Each row of a before or after table is a point. The points were changed in one or more steps. Then noise was added and the rows were shuffled. The steps act on how far a point lies along the listed directions, d1 being the first. What was done? A step turns or swaps two directions, mirrors them in a line or flattens them onto one, adds a multiple of one to another, or multiplies one. Angles are multiples of 10 degrees, from the lower direction toward the higher: turns from -170 to 170, lines from 10 to 170 but not 90. Use the fewest steps. Two steps may share a direction if one is a turn and the other turns, adds or multiplies; they go together, in the order done. Otherwise the lowest direction goes first.
In the rows, 128 means zero.

Directions:
(1): [ 68 159 127]
(2): [131 136 195]
(3): [ 98  68 137]
Before, 8 rows:
[[139  78  98]
 [ 74 119 139]
 [109 121 161]
 [185 128 151]
 [146  91 113]
 [104 135 108]
 [ 81 145 140]
 [107 161 161]]
After:
[[ 38  54 145]
 [119  26 163]
 [192 146 116]
 [159  90 154]
 [131 124 160]
 [ 67  85 129]
 [141 191  64]
 [124  59 119]]
Steps: turn d1 and d2 by 140 degrees; multiply d3 by 3

Directions:
(1): [140  71 115  60 142 102]
(2): [ 78 145 127 112 203 148]
(3): [ 70  82 176 152 112 106]
(4): [128 136 179  83 102 189]
Before:
[[124  43 126  32 176 107]
 [118 153 139 130 131 162]
 [147 122 169 124 104 126]
 [139 130 181 133  46 117]
 [117 168 102 137 144 150]
 [160 128 113 148 125 125]
 [144 109 151  90 102 121]
 [ 88 137 140 120 135 163]
 [144  94  59  88 182  47]
 [111 167 152 119 145 165]
 [170 136 129 120  89 154]
 [100 164 148 138 143 132]
 [116 152 137 133 130 155]
 [174 135 120 130  65 138]]
After, 14 rows:
[[133 173  82 133 153 149]
 [121  30 106  57 175  76]
 [186 142 104 129  94 138]
 [182 144 117 117  68 150]
 [125 148 112 159 127 118]
 [ 96 119 102 167 134 102]
 [147 101 133 115 101  91]
 [130 122 180 151  41  90]
 [125 125 116   7 187 151]
 [133 147 107 162 132 118]
 [132 156 102 167 143  99]
 [160 137 134 115 129 157]
 [145 112 156 144 100  97]
 [105 152 136 155 145 105]]
Steps: mirror d2 and d4 in the line at 160 degrees; multiply d3 by 1.6

Directions:
(1): [129  81 195 137 206 134 151 132 147]
(2): [129 160 135 140 130  89  89 139 225]
(3): [ 56 127 126 188 120 170 116 182 128]
Before, 14 rows:
[[161  80 161 126 155 157 161 115  57]
 [167 148 126 116 147  69 120  97 158]
 [149 181 130 122 137  94  87 130 184]
 [142 140 130 134 141 120 100 151 153]
 [117 139 144 134 141 133 113 138 141]
 [129 165 118 135 119  92  86 130 157]
 [136 164 131 130 126 116 111 117 216]
 [195 143 146  90 154  72 107  93 178]
 [113 128 160 155 157  99 102 161 208]
 [115 162 131 130 125 133 100 141 153]
 [124 175 139 156 118  85  59 159 249]
 [132 141 138 120 135  83  93 127 191]
 [141  65 163 112 157 167 186  88  74]
 [149 156  91 110  92 118 122 107 132]]
After, 14 rows:
[[146 172  55 104  52 124 119 104  98]
 [114  63 192 171 184 182 158 154  79]
 [174 128 123 102 148  86 145  82 100]
 [165 127 138  88 142  78 114  98 155]
 [201 171 131  87 117  53  82  97 216]
 [205 109 152  74 165 100 144  77 100]
 [ 89  41 201 162 195 196 187 131  96]
 [164 107 187 115 193  76 124 124 204]
 [137 168 124 110 117 120 101 124 151]
 [155 171 101 109 100  82  93 105 130]
 [161 136 131 117 146 114 107 136 145]
 [177 154 128  93 127 105 131  82 180]
 [184 175 120  84 129  89 106 101 140]
 [130 134 153 125 150 125 117 129 147]]
Steps: multiply d1 by 2; turn d2 and d3 by -50 degrees
